Each row is a point. To make a cloud, some directions were put in groups of two or more. Within a group, all points are equally far from the middle, so they leave a hole (a ring in 2 directions, a hollow ball in 3). The other directions are filled evenly. Then the cloud was stretched, turned, moved and blurred a little. Count the holes, and give their numbers of directions, smallest first.

Cloud (14 x 2)
[[ 41   2]
 [ 30 -31]
 [-26  28]
 [-31  -9]
 [ 31 -48]
 [-24 -13]
 [  7  40]
 [ -7  63]
 [ 18 -24]
 [-32  10]
 [ 22   8]
 [ -4  32]
 [  2   7]
 [ 58  16]]
Holes: 0

Cloud (20 x 3)
[[-29  -2 -37]
 [-30 -23 -19]
 [ 37   2   0]
 [-28  -4 -52]
 [ 29 -35 -30]
 [ 25  18 -18]
 [-15   6 -58]
 [ -6 -50 -29]
 [-22 -23   5]
 [-22 -11  26]
 [ 32 -32 -50]
 [ 33 -18  -2]
 [ 13 -45 -23]
 [-16 -45 -29]
 [  2  11 -55]
 [-31  -3 -32]
 [ 22 -49 -47]
 [ -4 -30  13]
 [ 25   8 -40]
 [ -9 -25  23]]
Holes: 1 (2)

Cloud (49 x 6)
[[-30 -35  14 -61 -38   1]
 [  4 -35  22  -9 -14  54]
 [ -9 -61   7  15 -15 -18]
 [ -6  -1  44  27 -41 -26]
 [-44  -1  20 -35  34   1]
 [-44 -16  35   2 -57  11]
 [-33  44 -22  16   3  19]
 [-42  19 -13  12  29   9]
 [ 24 -18 -20  -1   2  45]
 [ 46 -16  42  -3  16  18]
 [ 40  -1  38 -17 -51 -14]
 [ 31  34  52  14  -1  12]
 [-12  -1   3  44  13 -36]
 [  3  30  23 -27 -68   0]
 [ -3 -43  39 -51 -12 -23]
 [ 14  16 -18 -46  15  28]
 [-28 -16  53   9 -27 -29]
 [  0   3 -22 -52   5  34]
 [-10   5  20  32 -63   9]
 [-26 -37  51   9 -16 -25]
 [ 34  40 -22  15   6  26]
 [ 14   6  25 -52 -21  46]
 [ 20 -45 -24 -15  -8 -23]
 [ 23  24 -26 -33  11  29]
 [ 47   0  -8  22 -39 -19]
 [ 25 -37  17 -20 -51  29]
 [ 44   8 -15   6  21  27]
 [ 15  31  -7 -38 -46 -26]
 [-42  48 -13 -15 -32  17]
 [ -2  60 -21 -16 -18  23]
 [-52   6 -32   4 -19  19]
 [ 28   5 -37 -33 -38  -9]
 [ 30  13  46  -4 -42 -24]
 [ -3  61  25 -21  -9  21]
 [-54  34 -18 -12 -23  18]
 [ 39 -33  -6  -2 -46  18]
 [ 21  29 -16  10  -9 -45]
 [-36 -12   0  35 -29  35]
 [ 45  28  15  38  11  11]
 [ 25  35   2  45  18  -8]
 [ 24  -3  24 -56  19 -21]
 [ 40  12  51   1 -26 -24]
 [ 34  28  46 -24   2  22]
 [-36 -33 -29   6 -26  -5]
 [ 30  -4  23 -24 -54  42]
 [ 12  34  -4  38  20 -26]
 [-45   3   7 -24  38  -4]
 [ 26  19 -31  13 -47 -11]
 [-48  -6 -29  -6   3  28]]
Holes: 3 (2, 2, 2)
